Each row of a before or after table is a point. The points were changed in one or more steps. Then noise was added and the rows were shuffled. The steps act on how far a point lies along the listed directions, d1 being the first. Write out the steps. A step turns or swaps two directions, mirrors them in a line or flattens them onto one, adds a multiple of one to another, or multiplies one. Angles are multiples of 10 degrees, from the lower direction toward the higher: turns from -170 to 170, lines from 10 to 170 but not 90. Use the fewest steps. Two steps may share a direction if one is a turn and the other turns, adds or multiplies; they go together, in the order done. Otherwise the lowest direction goes first.

Directions:
(1): [-13  21 -43]
(2): [40 29  2]
(3): [-26  35  25]
Before (9 x 3)
[[ -8 -27  28]
 [-17 -51 -28]
 [-14   1   0]
 [  2  -1 -42]
 [-12   6 -37]
 [  1 -14 -22]
 [  0   5  15]
 [  7   4  -4]
 [-14 -22 -13]]
After (9 x 3)
[[ 44 -70 -11]
 [ 54 -81 -31]
 [ 11  -4   0]
 [  5 -21  15]
 [-39 -30  42]
 [-69  61  36]
 [ -2 -16 -23]
 [-20 -21  10]
 [-10  19  -5]]
Steps: turn d1 and d3 by -110 degrees; multiply d3 by 3

Directions:
(1): [-40   1  34 -22]
(2): [-12  51 -21  -8]
(3): [ 1 20 30 45]
Before (9 x 4)
[[ 11 -10   0   7]
 [ 48 -42 -48   9]
 [  4   3   0  34]
 [  0  10  -1  16]
 [  1  41 -57 -60]
 [ 26 -56 -14   1]
 [ 19 -23  -4  -1]
 [ 30   8 -32  35]
 [ 17   1 -31  -8]]
After (9 x 4)
[[ 23  10  53  74]
 [ 47 -20 -44  26]
 [  7   5 -14  -3]
 [ 49  38 -64  40]
 [  9  46 -47   7]
 [ 11  23 -18  -1]
 [ 10 -24 -27  -5]
 [  3 -18  -8   1]
 [ 25   9 -10  32]]
Steps: multiply d1 by 1.3; turn d2 and d3 by 150 degrees

Directions:
(1): [-41 -50   1 -14   9  22]
(2): [ 25  -1 -46 -44   4  15]
(3): [ 25 -19  19  -8  55 -24]
(4): [-26  24 -36  28  39   7]
Before (14 x 6)
[[-10  50 -35  -7 -40  19]
 [ 27  30 -53 -33  14   1]
 [-26  18 -14  -7 -42  21]
 [-38   5  -6  34 -50  22]
 [-24  21  25  47 -18  -1]
 [-24 -15 -11   1  32  -7]
 [-37  11 -21  -2 -53  48]
 [ 16 -49  71 -22 -43 -16]
 [ 15   0 -21 -26   6 -18]
 [ 21  39 -12   1 -13 -20]
 [ 50  -9  16 -57 -61 -52]
 [-12   5   3   3  34  -4]
 [  0 -10 -41 -11   8   9]
 [-41 -18  15  25  -3   1]]
After (14 x 6)
[[ -9   8 -13  -5  30   2]
 [-25   4 -13  -6 -37  41]
 [ 38 -16  72 -27 -80 -69]
 [  2  44 -30 -17 -32  15]
 [ -8 -44 106  16 -47 -26]
 [-19  12  -8 -10 -32  15]
 [ 25  39 -11  -2 -15 -22]
 [-43 -12  -5  26  11   4]
 [  8 -18 -35 -21   1   8]
 [ 38  20 -41 -48  -5   1]
 [-21 -12 -26 -10  32  -2]
 [-27  30   3  48   3   3]
 [ 19  -3 -11 -28  -7 -19]
 [-34   3 -15  33 -24  18]]
Steps: multiply d4 by 1.3; turn d2 and d4 by -30 degrees; multiply d3 by 0.7

Directions:
(1): [  8 -26  22 -13   7  -4   8  71]
(2): [ 12  26  31 -27  58  16  18 -12]
(3): [ 28 -18  -3  33  25  35 -50   2]
(4): [ -7 -31  22 -53 -24  23 -26 -21]
Before (11 x 8)
[[ -8 -47 -23  46 -40  -1 -43  18]
 [ 23  -6   3  15  19   8 -11  31]
 [ -9 -25   7 -52 -17   4  -2  14]
 [  0 -44  -6  21 -14  37 -44  14]
 [ 25  40 -18  69  63   5 -11 -16]
 [-15 -31  -2 -38 -42   3  -5  -4]
 [ 18   0   9 -17  20  26 -15 -14]
 [-17 -22  10 -66 -33 -17  15   8]
 [  5 -22  31 -32  24  26 -20   9]
 [ 20  -4   1  40 -19  18 -38  28]
 [ 14  12 -13   9  43  11 -12  -8]]
After (11 x 8)
[[ 26  10 -12  38  25  15 -23  -7]
 [ 22   3   0  14  36  56 -72 -78]
 [  1 -47 -30  66 -28   6 -56  15]
 [ 27  -6  12  -3  33  26 -16  16]
 [ 28   0  -8  57  -9  32 -59   8]
 [ -4   1  -8 -10   4 -24  34  54]
 [ 17 -40 -16  59  11  39 -49  36]
 [-20   7  -2 -33 -18 -56  63  53]
 [ 18  -2  -8  -4  38  28 -33 -21]
 [ 16  -2  16  18  50  10  -7  39]
 [-10 -20  -4 -11 -26 -23  27  53]]
Steps: turn d1 and d4 by -90 degrees; multiply d3 by 1.6

Directions:
(1): [  6 -27  41  33  19  -6   5 -52  26]
(2): [ -3  45  22   7 -10 -45 -47   5  21]
(3): [ 28  24   0  63  -8   3  12   8 -41]
(4): [-31   0 -34  38 -34  17   6   4  48]
Before (9 x 9)
[[  4  31  -1 -24 -11 -35 -23  29  -8]
 [ -2   5   8  46 -27  16   9   6  10]
 [ 23  33 -59  17 -41  18  31  78 -66]
 [ 21 -15  63  53  28 -25  -8 -60 -10]
 [ 22  11   6 -27   2   5  18   3 -64]
 [  5 -37  24  59  27  18  21 -26 -31]
 [-28 -21   2   8 -13 -12   5 -21  51]
 [ 26 -34 -10 -40  29  10  34  47 -76]
 [-20  -2  31 -15  18 -14  -1 -21  22]]
After (9 x 9)
[[  8 -13   9 -49  15 -17   9   7 -29]
 [ 19 -13  52  87  -4 -24   9 -48  35]
 [ 21  12  35   0   1  -6  -7   9 -30]
 [-22   9 -12 -29   1   8  12  22  -7]
 [-15  17 -19  -5  -1  -1 -19  43 -40]
 [ -2  51 -47 -13 -30  -5 -19  62 -52]
 [-38 -37 -21  41 -19   5  13   9  64]
 [ -2  -6   4  38 -13 -10   8 -13  24]
 [-24  10 -17  31 -36  10   8 -14  27]]
Steps: turn d1 and d4 by -160 degrees; flatten d2 and d3 onto the line at 60 degrees

Directions:
(1): [ 26 -25 -12 -18 -14 -53 -16   0 -23 -19  56]
(2): [ 54 -41  50  -5  19   5  11  23   8  27  -9]
(3): [-12  -3  -8  57 -17  -5  14  69 -10   0  13]
(4): [ 24  28 -25 -50   3  -7  -5  53   3 -23 -33]
(5): [-28   4   0 -26   7 -38  64   4  32  27  13]
Before (8 x 11)
[[-36  45  -8 -28   3  35 -37 -85  18   8 -30]
 [-11  60 -55 -18 -31  13 -14  48 -11 -48 -27]
 [ 23  -2  -2  16 -19 -21 -19  19 -19  -5  26]
 [ 10 -13  56 -23   9  54  -6 -20  22   8 -40]
 [ 50  -8   3 -60  10 -22 -63  25 -11 -10 -12]
 [ -3 -15  29  39 -10  -4 -16 -43   6   3  42]
 [-29  -7  18  64  -8  21   0 -18  -9   8   9]
 [  5  -2   6 -26  11 -41  22  45  16  -6  -7]]
After (8 x 11)
[[-24   7  -1  -1   6  -4 -32 -55  -2 -21  -4]
 [ 12   3  -3 -26  -7 -38   5 -16  -1   4  27]
 [-47  29  -7  20 -25  27  11  55   7 -23 -19]
 [ 19   3  16 -37  18  -8  33  39  21  10 -29]
 [-24 -31  39  45 -16  -2  39 -59   9  34  44]
 [ 15 -14  36  76 -10  33  -8  75   5  37 -13]
 [ 48  10   9 -34   0 -24  -9  50  18 -15  -1]
 [-48  -1 -30  35 -23 -37 -40   3 -23  -3  56]]
Steps: turn d1 and d5 by 20 degrees; turn d3 and d5 by 140 degrees; turn d2 and d4 by 150 degrees

Directions:
(1): [ 49 -17  -6  42  34  50 -30   1  -2  -5  23 -15]
(2): [-12 -22 -10   4 -62  24 -14   6  48  34  33   2]
Before (10 x 12)
[[ 15 -13  -4  14 -17  32 -15   2  18  20  16  -4]
 [-32  -3 -10   2 -50  -3   6  12  32  32  -1  13]
 [ 10 -28  -6  18 -19  16 -18   6  32  11  37 -16]
 [ -3   2 -13  -9 -10  -2   7  -1   9   6  -5   2]
 [  3  11  10   4  32  -9  16  -3 -21 -20 -23  -7]
 [-17  29   8 -33  21 -52  19 -19 -15  -7 -28  20]
 [-36   2   1 -16 -49 -17   7  -5  26  29   1  13]
 [  1  14   4   8  25  -8  13   4 -26 -18  -6   4]
 [-17  -8   1  -7 -36 -12   2  -2  23  18   1   5]
 [ 18  11  10   1  26  -1   1  -1  -4 -12  -3  -2]]
After (10 x 12)
[[   5  -49  -15   26  -68   42  -33   11   72   39   68  -15]
 [ -53  -12   -5  -20 -103   -7    2   -1   64   56   23   17]
 [  -7   -1  -14  -11  -21    0    5    0   16   11   -1    3]
 [  13   29   18    1   81  -29   27   -8  -59  -47  -50   -8]
 [  10   29   10    5   64  -22   23    0  -57  -40  -27    2]
 [ -49  -22  -19    1 -111   13   -3   17   77   64   28   16]
 [  24   20   14    1   54  -10    5   -4  -25  -27  -17   -4]
 [ -28  -20   -4   -8  -76   -3   -3    1   52   39   20    8]
 [ -16   51   17  -44   65  -80   35  -24  -54  -35  -60   21]
 [  13  -30  -11   21  -54   53  -27    6   49   42   39   -4]]
Steps: multiply d1 by 1.3; multiply d2 by 2.5

Directions:
(1): [ 29 -14  37  32  10  40 -52  18 -40  24  -1 -20  11 -24]
(2): [ -5   6 -23  15  -2  47  -4  15  47  32  61  -8 -30  17]
(3): [ 18 -44  -5 -21  11   5 -46 -11  44 -49 -16 -37  -6  19]
(4): [ 17 -58  -5 -49 -23  31  24 -19  -2  18  13  25  19 -37]
Before (9 x 14)
[[-25  30  -9 -22 -28 -51  81 -12 -62  23  -7  56   9 -17]
 [-59  77 -28  21 -23 -56  54  -3  39  -1   9   9 -35  54]
 [ 12 -12  37   0 -13 -16  13  17 -70  32 -21  40  40 -33]
 [ 10 -19 -10 -24 -17 -26  24 -23 -48  -9 -48  20  13 -23]
 [ 22  46  42  51  16 -11 -36  16 -64  18 -44   0  16   4]
 [-28  68  -9  63  18   0   1  32 -15  58  30  -7 -13  -7]
 [  1 -20  16 -13  -1  10  26  -1 -59  29 -18  22  26 -41]
 [  3   1  28 -23 -15   1  20 -13 -33  17 -23  27  16 -30]
 [ 16   9   7   5  -1  21   3  12  -4  18   0 -25   5   9]]
After (9 x 14)
[[ 17   3   8  -5  -2  11   5   4  -5   5 -14 -24  10   8]
 [-21 -25 -40 -41 -26 -21   9 -29 100 -49   3 -24 -30  54]
 [  1  23 -11  27  -2  -3  -5   7 -28  12 -14  -4 -17   7]
 [  5 -21 -13  -1  29 -14 -59  -2  44 -41 -23 -54  -6  11]
 [ 53 -35  31   6  14  25 -76  -2 -11 -15 -39 -27  15   5]
 [-17  46 -16  29  15 -42 -22  13  20 -37  -3 -33 -38  60]
 [ -5  44  27  24   8  -5 -20   8 -10   5 -17  -9 -10  10]
 [-11  37  19  45  29  -7 -21  24 -34   4 -20 -24  -4   9]
 [  9  23  36  46  19 -19 -51  38 -29  -2 -21 -15   5  22]]
Steps: flatten d1 and d2 onto the line at 160 degrees; turn d3 and d4 by 120 degrees

Directions:
(1): [  7  35  51 -22 -10  38  11 -23 -34 -38  12  21 -17 -41 -13  50 -19   8]
(2): [ 30  13  46 -17  19  19 -28  49  -4  10   8 -20  32  17  66  -5  -8  31]
(3): [ -8  18  -3  37  38 -43  38 -16  17 -12  65  23  32  -8  13  11  -3  36]
(4): [-15  18  28 -15 -46   4  18 -62  50  -4 -27   3  19   7  38 -24  30  14]
(5): [  7 -13 -13 -28   0  31  56   1  43  32  21 -28   2  24  10  50 -32 -34]
Before (13 x 18)
[[-13 -11 -27  -3   3 -25  28 -14  37   5  17 -14  10  -2   4   5 -14  -2]
 [ 10 -11  40 -15 -27  -6 -66  51 -37   9 -67  -9   9  19  19 -52  37  11]
 [ 27 -15  -6 -31  11  21  40  36  63  41  31 -37  29  44  41  32 -43 -43]
 [-42 -31 -52  26  -5 -47  50 -45  38   6  14   3   8  18 -31  17  17 -28]
 [ -4  40  38  21  15   1  66 -35 -27 -48  62  49 -17 -52 -37  55  -9  24]
 [-10 -25 -57  31  55 -11  -5  52 -56 -13   2 -16 -48 -18 -94  33 -31 -20]
 [  7 -10 -28 -10   4  45  -6  -2 -37 -24  -8   2 -57 -30 -50  24 -10 -37]
 [  8  24  36 -16 -30 -18 -68  -1 -22 -19 -66  12  -3 -14  32 -20  43   9]
 [  2   9  26  -7  10  21 -30  39 -21  -4  -1   8  31  -4  26   7   9   6]
 [  3 -23   4  -1  -1  -2  23  41  19  -4   7 -12   4  24  31 -10  -8 -11]
 [  1 -20 -31 -31 -19  46  38 -34  35  18 -25 -22 -22  28  -2  34 -11 -55]
 [ -4  21 -15 -45 -35  29  17 -21  23  27 -38 -17 -11  32  -2  12  14 -40]
 [  8   7 -11 -19  19  15  17   7  51  24  28 -27  -4   9  24  41 -28 -23]]
After (13 x 18)
[[-27 -12 -22  -6 -20  17   1   7  -3   3 -19  11  -5  -8 -35  21   4 -37]
 [-14  22  -1  39  18 -37 -24 -33 -21 -41   3  41  11 -12  15 -34  36  42]
 [ -1  -1  17  -7  -8 -13 -38  18   0  -5 -17 -12  19 -13  32 -19  -3  29]
 [-28 -24 -30  -5 -32 -21  76 -32  32  28   0   6 -13  15 -53  35   1 -49]
 [ -4  24   0  14   4 -21 -66   0  -6 -21 -18  13 -26 -22  -7 -32  21   7]
 [ -8   2 -20 -25 -24 -16  50 -39  54  17  -9 -11 -10   7   7  55   7 -46]
 [-16  52  -2   7   4 -33  -1 -31   0 -16  -5  32  16   1   3 -25  37  26]
 [ -3   2   4  24 -23 -36 -68  -1 -42 -39 -43  36 -13 -20 -37 -66  27  -7]
 [ -4  -3 -38  62  96 -43  26  62 -37 -20  73  -1  -2 -19 -51  53 -38  24]
 [  3   8  46   8  17 -20 -29  33  -7  -8  15 -11  59  27  69 -15  18  44]
 [  5   6 -28  45  60 -17  31 -10 -11 -22  71  18  -1 -29 -14  20  -2  15]
 [ 31  24  65 -19   3  33  -1  55 -28   3   7  -4   4   7  34  16  -7  27]
 [-13 -22   8  13 -22 -11   2  21 -10 -20 -26  10 -20  -1   0 -27   1 -26]]
Steps: multiply d1 by 0.4; add 0.5 times d4 to d3; turn d2 and d3 by -130 degrees; multiply d5 by -1
